Rows are points. Two turns around zero, p and q, are shown by what they do to some points. Where does a point land after both, in the order given? Backwards means that the second turn is done in reverse. Each puzzle has new turns, and all numbers are rounded.

Turn p:
[ 1.30 -0.88] => [1.53 0.33]
[-1.17 -0.79] => [-0.24 -1.39]
[-0.13  1.67] => [-1.30  1.06]
Turn q:
[ 0.06 -1.94] => [ 1.70 -0.94]
[-0.18  0.12] => [-0.20 -0.09]
[-1.05  1.84] => [-2.12  0.04]
[ 1.17 -0.02] => [0.62 0.99]
Where do these land?
p, then q backwards: [-1.09  0.26] => [-1.01  0.49]
q, then p backwards: [-1.08 -0.46] => [-0.95 -0.69]
q, then p: [0.15 1.21] => [-1.21 -0.18]
q, then p: [1.32 1.12] => [-1.43  0.97]
p, then q: [ 0.70 -2.13] => [1.87 1.24]

Turn p:
[1.01 0.40 0.77] => [0.48 0.35 1.19]
[-0.12  1.14  1.33] => [1.05 1.37 0.31]
[-0.30  0.57 -2.11] => [ 0.63 -1.77 -1.15]
[-0.59 -2.11  0.00] => [-2.16  0.04 -0.35]
Turn q:
[-0.88 -0.44 -0.35] => [-0.69 -0.23 -0.75]
[ 0.85  0.91 -0.23] => [ 0.95 -0.47  0.69]
[1.39 1.17 0.80] => [1.61 0.45 1.07]
[-0.98 -2.08 -1.17] => [-2.49 -0.49 -0.47]
[0.26 2.15 0.66] => [ 2.25 -0.04 -0.20]
[-0.63 -1.71  0.29] => [-1.63  0.79 -0.34]
Where do these land?
p, then q: [-0.50 -0.29  0.25] => [ 0.20 -0.46 -0.39]
p, then q: [-0.74 -0.91 -3.09] => [-3.17 -0.92 -0.16]
p, then q: [ 0.85 -0.49  0.55] => [ 0.35  0.92 -0.54]
q, then p backwards: [-1.06 -0.35  0.84] => [-1.34 -0.11  0.39]
p, then q: [0.09 2.07 0.66] => [1.16 0.00 1.84]
q, then p: [ 1.37 -0.03  0.79] => [0.81 1.05 0.87]

Turn p:
[-1.74  0.81 -0.73  1.82] => [ 1.10 -0.36  1.84  1.67]
[ 1.22 -0.17 -0.10  0.39] => [ 0.48  0.92 -0.75 -0.17]
[-0.37 -1.33  1.86 -0.90] => [-0.58 -1.84 -1.52 -0.38]
[-1.53 -0.32  0.94 -0.43] => [-0.44 -1.80  0.23  0.22]
[ 1.35  1.89 -0.75 -0.94] => [-0.03  1.56  0.95 -1.88]
[ 1.06 -0.88 -1.22  0.07] => [-0.53  1.50 -0.74  0.56]
Turn q:
[-0.64 -0.66  0.00 -2.83] => [-0.66 -0.57 -2.72  0.81]
[ 0.76 -0.07  0.42  0.01] => [ 0.73  0.45 -0.13 -0.11]
[ 0.71  0.81 -1.58 -0.32] => [-1.23  1.47 -0.07 -0.31]
[-0.17 -0.29  0.93 -0.93] => [ 0.57 -0.61 -1.07  0.05]
[-1.40  0.99  0.95  1.81] => [ 0.14 -1.61  1.72 -1.24]
[ 0.73 -0.78 -0.73  2.26] => [0.44 0.87 2.28 0.80]
Where do these land?
p, then q: [-0.24 -0.73  1.19 -0.23] => [-0.42  0.27  0.05  1.35]
q, then p: [-0.43 -0.64 -0.64 -0.26] => [ 0.46 -0.23  0.27  0.86]
p, then q: [-1.53 -0.51  0.70  1.00] => [1.09 0.22 1.13 1.25]
p, then q: [-1.29  0.98 -0.27 -0.59] => [ 1.14 -1.23 -0.45  0.18]
q, then p: [ 3.49  0.90 -0.98  0.08] => [ 0.89  0.76  2.30 -2.70]

Turn p:
[-0.69 -0.96  2.80 -0.05] => [-0.60  1.91  1.87 -1.31]
[-0.31  0.65 -0.48  0.30] => [-0.13  0.07 -0.86  0.28]
[-0.08  1.34 -0.25  1.87] => [-1.77  0.07 -1.44  0.40]
[ 0.30 -0.95 -1.94 -0.31] => [ 1.10 -1.79 -0.57 -0.33]
[ 0.31 -0.21 -0.96  0.99] => [-0.54 -1.09 -0.70 -0.26]
[ 1.70 -0.28 -0.44 -2.16] => [ 1.59 -1.04  1.48  1.42]
[-1.24  0.41  1.27 -0.65] => [ 0.35  1.88  0.21 -0.21]
Turn q:
[-0.06  0.22 -0.85  0.53] => [ 0.52 -0.20 -0.83  0.23]
[2.00 2.02 1.86 1.70] => [-0.23  3.46 -0.14  1.55]
[-1.21 -0.47  0.10 -0.07] => [-0.81 -0.75 -0.31 -0.62]
[-0.86 -0.05 -0.77 -1.42] => [ 0.54 -0.94  0.24 -1.46]
[ 0.13 -1.71 -0.35 -0.75] => [ 0.00 -1.57  1.05  0.28]
Where do these land?
p, then q backwards: [-0.70  0.19 -0.95 -2.40] => [ 1.71  0.87 -1.87 -0.12]
p, then q: [-0.65 -1.45  0.50  0.24] => [ 0.15  0.16  1.31 -1.04]
p, then q: [-0.79  0.72  0.37  1.14] => [ 0.47 -0.23 -1.00 -1.15]
q, then p: [ 0.73  0.62 -2.70  0.14] => [-0.45 -2.60  0.77  0.83]
q, then p: [ 0.45  0.52 -0.91  1.07] => [-0.54 -1.23 -0.68  0.42]
q, then p: [ 1.73 -0.20  1.76 -0.23] => [-1.69  1.80  0.01  0.32]
p, then q: [-0.76 -0.40  1.92  0.04] => [-0.21  1.44  0.22 -1.50]

Turn p:
[-1.13  0.83 -0.37  0.24 -1.41 -0.95] => [-1.77 -0.01 -0.22 -0.92 -0.46  0.91]
[-0.52 -1.15 -1.40  0.12 -0.06 -1.95] => [-1.53  0.94  1.51  0.97 -0.93  0.23]
[-1.69  0.55 -1.79  0.69 -0.69 -0.75] => [-2.58 -0.66  0.76 -0.17  0.08  0.39]
[ 0.08 -1.33  0.36 -1.39 -0.42  0.36] => [ 1.34  0.35  1.09 -0.23 -0.22  0.97]
[ 2.68  1.21  0.22  0.32  1.21 -0.03] => [ 0.75  1.45 -1.74  0.91  1.28 -1.44]
[-0.86 -0.25 -0.66  0.43 -0.44  1.15] => [-0.29 -1.13  0.87 -0.77  0.43 -0.23]
[1.89 0.11 2.17 1.08 1.05 0.72] => [ 2.02  0.30 -1.78  0.05 -0.43 -1.89]
[-0.59  0.22 -0.87 -0.13 -1.31 -0.02] => [-1.02  0.04  0.59 -0.98  0.34  0.65]
[ 0.15 -0.18  2.34 -1.36  2.06  1.47] => [ 3.08 -1.26 -1.10  1.13 -0.09  0.42]
Turn q:
[ 0.07 -0.50 -0.95 -0.84 -1.47  0.05] => [ 0.27  0.06 -0.47 -1.78  0.68  0.31]
[-0.58  1.55  0.35 -1.50 -0.72  1.17] => [ 2.03  0.32  0.08 -0.03  0.21  1.65]
[ 0.32  0.24 -1.02 -0.16  1.15 -0.72] => [-0.92  0.16 -1.25  0.41 -0.63  0.28]
[-1.57 -1.00  0.10  1.17 -1.87 -1.14] => [ 0.15  0.98  1.16 -1.91 -0.58 -1.82]
[ 1.41 -1.62  1.29 -1.66  1.08  0.29] => [-0.89  0.23 -0.26  1.32  2.75  0.24]
[ 2.03 -1.05 -0.17  1.79 -0.23 -1.11] => [-1.22 -1.67 -0.65 -0.15  0.24 -2.23]
[ 0.00  1.08 -0.07  0.39  1.77  1.43] => [-0.26 -0.78  0.41  1.60 -0.93  1.49]
[-1.45  1.76 -0.39  0.76  1.61 -1.37] => [-0.02  1.21 -0.57  1.22 -2.67 -0.11]
[-0.25 -0.46  0.86  0.05 -1.32  1.39] => [ 0.86 -0.48  1.54 -0.68  0.92  0.18]
Where do these land?
p, then q: [ 0.57  0.80 -1.80  1.85  0.20 -0.22] => [-0.43  2.16 -0.14  0.43 -1.50 -0.65]
q, then p backwards: [-0.25  0.73  0.55 -0.49  0.39 -2.04] => [ 1.72  0.21  0.82  0.53  0.75 -0.96]
q, then p: [ 0.14 -0.11  1.59 -0.79 -1.00  1.54] => [ 1.87  0.17 -0.85  0.99 -0.08 -1.14]
q, then p backwards: [-0.48 -0.64  0.35 -1.11 -1.49 -0.19] => [ 1.37  0.00 -0.21 -0.44 -1.08  0.99]
p, then q: [ 0.02  2.30 -0.77 -2.18  0.55  0.47] => [-1.97 -1.00  0.72  1.03 -0.97  1.94]
q, then p backwards: [ 1.02 -2.53 -0.04  1.58 -0.05 -0.53] => [-0.50  0.54 -1.96  2.33 -0.25  0.56]
q, then p: [-1.02 -0.55  0.11  1.14  1.41  0.97] => [ 0.20 -1.23 -0.55 -1.36 -1.36  0.09]

Turn p:
[ 1.05 -1.02  0.26 -0.03 -1.58 -0.04 -0.72 -0.79] => [-1.19  0.94 -1.34 -0.09 -0.81 -0.31  0.69  0.70]
[-0.76 -0.64  1.01  1.17  2.44 -0.27 -0.55 -2.37] => [-0.01  0.55  2.34 -1.59 -0.96 -1.92  0.79 -1.34]
[ 0.10  0.26 -0.01 -0.06 -2.42  0.16 -0.34  0.58] => [ 0.00  0.17 -1.60  1.42 -0.23  0.36  0.57  1.14]
[ 0.34 -0.81 -0.38  0.19 -1.31 -1.14  1.27  0.30] => [-0.13 -0.24 -1.17  0.28 -1.64  0.83 -0.87  0.13]
[ 0.02 -0.07  1.52  0.21  1.75  1.04  0.33 -0.08] => [-0.56 -0.04  2.12 -0.33  0.53 -0.96 -0.63  0.36]
[-0.67 -0.96  0.91 -0.09  1.95 -0.64 -0.55  0.13] => [-0.89  0.25  1.79 -0.06 -0.01 -0.18 -0.11 -1.61]
[ 1.98  1.88 -2.22 -0.25  1.41 -0.15  0.32  1.43] => [ 1.55  0.47 -0.30 -1.69  2.09  2.28 -1.21  0.17]
[-1.33 -1.23  0.96 -1.13  1.83  0.45  0.37 -1.99] => [-1.14 -1.05  1.13 -0.88 -0.11 -2.48 -0.20 -1.58]
[-1.10 -0.59 -0.52 -0.13 -1.19  0.60 -0.66  0.62] => [-0.45 -0.98 -0.63  1.04  0.05  0.42  1.27  0.10]
[-0.34 -0.12 -0.87  0.74 -2.93  0.55  0.65  0.73] => [ 0.39 -1.06 -1.75  1.20 -1.08  0.93  0.72  1.73]
[ 0.71  3.29 -0.66 -0.62  0.05 -0.56 -0.12  1.43] => [ 2.43  0.99 -0.60  0.68  2.16  1.02 -1.03  0.21]
Turn q:
[ 0.14  0.17 -0.45  1.64 -1.65  1.88 -0.67 -0.30] => [-0.13  0.94  0.96 -0.71 -0.55  1.49  0.26  2.20]
[-1.18  1.85  0.85 -1.76  1.29 -0.73  0.46 -0.57] => [ 0.55 -2.15 -1.44  0.95 -0.46  0.17  0.94 -1.53]
[ 0.80  0.96  1.49 -1.44  1.82 -0.63  1.45 -1.45] => [-1.14 -1.27 -1.00  2.10  0.73 -0.44  1.55 -1.51]
[ 0.85  0.34 -1.74  2.60 -1.54 -0.05 -1.28  0.28] => [-0.34  2.39 -0.14 -1.11 -1.73  0.20 -0.72  2.03]
[-0.48 -0.58 -0.03 -0.62 -0.63 -0.58  1.60  0.63] => [ 1.51  0.28 -0.09  0.76  1.15 -0.46 -0.31 -0.24]
[ 0.11 -0.83  1.73 -1.00 -0.07 -1.03 -0.02  1.46] => [ 0.20 -0.96  0.77  1.10  0.51 -0.70 -1.88 -0.91]
[ 1.09  0.04 -2.34  0.75 -0.60  1.51 -1.07  0.46] => [ 0.04  1.74  1.39 -1.60 -1.41 -0.16  0.92  0.90]
[-0.19 -0.14 -1.05  2.17  0.62  1.18 -0.39  0.54] => [-0.44  0.25  0.06 -1.71 -0.29 -0.70  0.35  2.05]
[-0.70 -0.14  0.26 -0.97  1.25 -0.87  0.34 -1.88] => [-0.62 -0.60 -1.52 -0.02  0.98  0.46  0.76 -1.63]
[-0.45 -1.65  1.26 -1.37 -0.50 -0.68 -0.44  0.85] => [ 0.40 -0.61  1.02  0.22  1.02  0.16 -1.88 -1.34]
Where do these land?
p, then q: [ 1.30  0.23 -0.10  2.64  0.46 -0.21  0.59 -0.54] => [ 0.89 -0.38  1.89  1.94 -1.04  0.41 -0.27 -0.21]
p, then q backwards: [-0.76 -1.14 -1.00  0.17  1.62 -0.35  0.83  0.73] => [-0.71 -0.33  0.81 -1.45  0.16  0.67 -1.74 -0.07]
p, then q: [-1.01  1.20  1.42 -0.92  0.57 -1.02  1.08 -1.07] => [-1.79  1.04 -1.17  0.31 -0.97  0.39 -1.29 -0.71]
p, then q: [ 2.62 -1.06 -1.20  0.69 -0.39 -0.89  0.47  1.55] => [ 1.39 -0.99  2.07 -1.17 -1.25  1.14  1.34  0.50]
p, then q backwards: [-0.63 -0.45 -0.36 -0.66 -0.26 -0.03 -2.79  0.99] => [ 0.99 -0.15  0.13 -1.02  0.38  0.40  1.27 -2.45]
p, then q backwards: [-1.43  0.35  0.73 -0.53 -2.04 -0.56  1.45 -1.57] => [ 0.02  2.08  0.12  0.18  0.93 -1.87  0.63  1.70]
p, then q backwards: [-0.59  2.40  0.75 -0.37 -0.86  0.29 -0.61  1.12] => [ 0.02 -0.13  0.66 -0.13 -1.25 -0.30  2.65  0.31]
q, then p: [ 0.01 -0.38  1.41 -0.88  0.73  1.73 -0.59  0.77] => [-1.95 -0.09  1.12  0.72 -0.99 -0.83 -0.27 -0.22]
p, then q: [ 0.48 -1.15 -1.66 -0.14  0.18  1.04 -0.43 -1.98] => [ 1.85  0.25 -0.04  0.19  1.12 -0.25  0.60 -2.09]
